Each row is a point. Each copy is the shape, with its points in the same order, turned, moved and blurred by noise. Say if it was mirrored as well.
In the rows, 128 means zero.

Shape (9 x 3)
[[142 115 148]
 [ 91 124 163]
 [160 117 154]
 [146  99  73]
 [ 99 153 157]
 [143 114 122]
 [153  93  63]
 [118 134 161]
 [118  90 147]]
Copy 1 (9 x 3)
[[140 115 159]
 [145 110 105]
 [133 109 183]
 [ 58 157 164]
 [163 133 119]
 [116 129 158]
 [ 58 161 164]
 [158 117 130]
 [114  94 138]]
Copy 1 is: mirrored
Copy 2 (9 x 3)
[[113 148 128]
 [ 72 121 136]
 [132 165 130]
 [141 122  56]
 [ 98 108 151]
 [129 142  99]
 [149 126  41]
 [102 133 137]
 [ 86 157 112]]
Copy 2 is: mirrored
Copy 3 (9 x 3)
[[132 114 121]
 [ 93 136  96]
 [155 108 122]
 [118  94 200]
 [103 158 105]
 [129 111 145]
 [120  89 207]
 [123 134 102]
 [105  92 116]]
Copy 3 is: mirrored
Copy 4 (9 x 3)
[[130 103 124]
 [ 94 127 161]
 [140  86 126]
 [155 151  70]
 [114 139 180]
 [143 124 119]
 [165 149  57]
 [109 122 157]
 [ 96 110 111]]
Copy 4 is: only turned

Shape (8 x 4)
[[109 146 102  90]
 [176  86 131 157]
 [104 112  74 132]
 [155 162 109 137]
 [123 188 160 138]
 [115 122 159 131]
 [103  85 138 148]
 [143 163  85 149]]
Copy 1 (8 x 4)
[[102 134  77 115]
 [135 125 192 107]
 [ 84 175 124 113]
 [148 137 117  82]
 [186 137  89 127]
 [142 128 128 157]
 [114 153 157 166]
 [135 161 111  75]]
Copy 1 is: mirrored
Copy 2 (8 x 4)
[[ 75 119 114 110]
 [171 113 148 165]
 [ 99  73 102 137]
 [117 148  95 150]
 [132 174  83  93]
 [142 126 126  92]
 [155  78 126 103]
 [106 129  76 159]]
Copy 2 is: mirrored
Copy 3 (8 x 4)
[[162 110  94 145]
 [137 182 177 152]
 [128 134  98 184]
 [151 160 106 106]
 [111 112 114  70]
 [109 111 149 125]
 [ 97 127 152 167]
 [140 169  88 122]]
Copy 3 is: only turned

Shape (12 x 8)
[[ 95 130 152  96 110 128 147 176]
 [145 143  98  62 128 142  80  81]
 [158 123 125 192 157 125 102 202]
 [132 178 106 179 117 114  81 180]
 [128 107 101 132 122 127 170 139]
 [101  96 116 126 110 143 153 135]
 [110 147 118 133 122 141 140 141]
 [168 149  97 114 162 134 121 106]
 [ 91 125 117  86 131  87  94 116]
 [183 162 127 169 106  99  81 165]
 [104 143 158 112 118 133 134  95]
 [122 133 112 114 100 176  99  73]]
Copy 1 (12 x 8)
[[145 160 109 121 115 102 187 155]
 [ 47 123  85 166 112 117 115 118]
 [156 138 206 101  93  62 118 113]
 [125 171 206 154 118  73 112 146]
 [163 107 118 135  86 124 134 149]
 [146 102 116 121 115 122 149 165]
 [128 146 136 128 104 122 134 164]
 [ 97 133 120 141  72 123  93 107]
 [119 146  79 155 151  87 118 131]
 [123 154 207 170 112  87 126  92]
 [113 154 105 125 141 157 141 135]
 [ 62 103 124 138 134 152 123 152]]
Copy 1 is: only turned
Copy 2 (12 x 8)
[[157 173 158 111 100  97  94 131]
 [ 70 149  98 119 158 155  74  80]
 [180  92 180 125 161 143 151 176]
 [153 150 183 149 182 168 135 148]
 [118 139 148 100  91 125 156 130]
 [117 155 140 119  73 123 117 154]
 [103 147 175 125 124 126 116 140]
 [ 79 110 143 110 161 134 123  95]
 [111 187  97 118 149 108 107 135]
 [176 122 159 169 177 164 151 107]
 [ 90 155 134 163 121  94 100 113]
 [ 68 143 125 158 117 156  88 121]]
Copy 2 is: only turned

Shape (16 x 11)
[[100 119 122 148 124 146 148 108 142 136 139]
 [107 123 154 118  93 135 108  93 150 120 141]
 [150 128 124 124  97 128  91  98  53  87 129]
 [113 154 124 112  92 159  74 106 129 145 141]
 [139 134 221 161 111 159  83 169 119  35 146]
 [119 145 128 123 126  75 135 147 139 129 148]
 [118 117 153 167 109 115 143 153 119 137  30]
 [138 128 143 165 242 116 109 106 129 121 149]
 [ 98 141 154 161 116  60 144 120  90 119 141]
 [109 120 138 169 116 145 138 104 128 126 110]
 [118 127 134 175  93 131 150 138 131  87  84]
 [119 110 131 133 109 152 128 146 115 126 128]
 [107 114 116 156  98  82  88 177 141  80 156]
 [159 130 184 184 156 130 130 124 151 138 142]
 [140 167 129 131 154 160 121 103 133 147 153]
 [152 149 129 102 114 138 124 115 134 134 145]]
Copy 1 (16 x 11)
[[136 138 133 123 107 156 147 100 142 132 125]
 [147 175 114 142  98 119 154  88  97 127 125]
 [ 73 139 135 177  94  85 129  94  96 163 179]
 [138 150  72 141 102 106 171  93 103 147 164]
 [151 210 128 138  98 105  39 102 106 111 215]
 [117 103 112 136 109 111 114 130 110  89 113]
 [127 149 107 199 113 166  69 153 120 181 100]
 [ 58 164 128 121 167 123 109 118 200  84 149]
 [ 94 119 127 186 104 140  99  86 101  83 122]
 [126 159 130 164  98 151 123  97 146 146 123]
 [130 148 125 154  69 148  69 114 125 170 117]
 [142 132 131 138 114 136 124 117 115 152 153]
 [142 108 109 119 122  83  55  79  88 117 123]
 [144 168 128 163 119 123 107 128 186  93 145]
 [111 145  93 126 100 129 167 125 161 116 165]
 [126 137 114 132  87 102 159 140 124 126 146]]
Copy 1 is: mirrored
Copy 2 (16 x 11)
[[103 142 126 135 128 139 115 161 139 168 157]
 [ 98 142 134  92 150 130  94 135 112 150 145]
 [123 144 159 135 179 122 182 132  61 128 171]
 [ 87 130 144 103 143 178 111 137  81 112 149]
 [202 147 178  83 137  95  89  97  98 119 207]
 [102 148  86 137 131 106 122 128 148 107 165]
 [182 117  81 159 148 112  92 200 103 123 115]
 [140 100 158 199 144 140 124  87 190 149 162]
 [101 160  92 172 168  73 114 156 125 123 192]
 [140 137 131 132 159 139  97 180 119 158 154]
 [169 139 120 117 139 102 120 206 127 134 161]
 [134 141 116 123 114 146 121 147  95 154 148]
 [115  99  90  99 100  82 128 139 111 107 214]
 [167 150 116 143 172 150  93 120 171 147 178]
 [111 159 149 137 141 179 116 126 148 135 145]
 [113 162 125 111 140 152 137 120 129 123 133]]
Copy 2 is: mirrored
Copy 3 (16 x 11)
[[ 98 124 124 150 137 147 134 141 113 156 148]
 [135 107  81 163 127 166 124 136 127 121 131]
 [185 171  99 151 100 131 173 168 127 105 101]
 [175 111 126 160 147 163 120 137 125 104 137]
 [ 94 154  65 182 118 104 148 167 218  45 123]
 [120 143  81 145 162  93 102 124  91 127 113]
 [ 83 200 118 144  84 149  95  80 135 137  96]
 [ 72  77 152 138 117  70 170 152 109 111  70]
 [111 177  94 192 133 111 123 151  67 120  90]
 [ 99 140 125 167 104 149 142 125 121 136 126]
 [ 95 177  93 165  88 125 128 109 144 138 150]
 [118 163 119 137 144 147 130 140 150 134 131]
 [132 160  83 172 132  67  78 168 149 134 129]
 [ 75 102 119 183 144 110 158 112 147 121  80]
 [128  96 146 145 155 129 166 118 113 107 128]
 [153 116  99 136 158 134 154 116 124 116 124]]
Copy 3 is: mirrored
Copy 4 (16 x 11)
[[105 113 152 127 148 175 128 138 129 140 108]
 [ 87 143 122 117 133 140 138 159 164 147 116]
 [119 198 113  96  61 137 122 113 121 151  91]
 [ 79 143 109 118 114 132 115 180 119 159 127]
 [ 89 210 159 130  80  94 149 202 175  83  36]
 [150 115 149 141 118 121 183 140 126 132 127]
 [200 126 105 125 167 145 110 147 152 103  52]
 [110 153 140 230 109 162 140 109 119  65 131]
 [137 140 125 160 125 129 195 103 123 160  69]
 [125 145 133 139 145 173 116 143 140 134  80]
 [173 156 145 111 136 171 131 165 156 121  64]
 [117 125 148 118 115 138 116 142 135 127  88]
 [151 115 143 155  63 132 175 187 147 157  91]
 [119 168 177 194 149 118 121 139 141 111  88]
 [ 95 162 149 144 141 147 121 144  89 115 145]
 [112 147 148 103 124 123 127 151 125 137 142]]
Copy 4 is: only turned
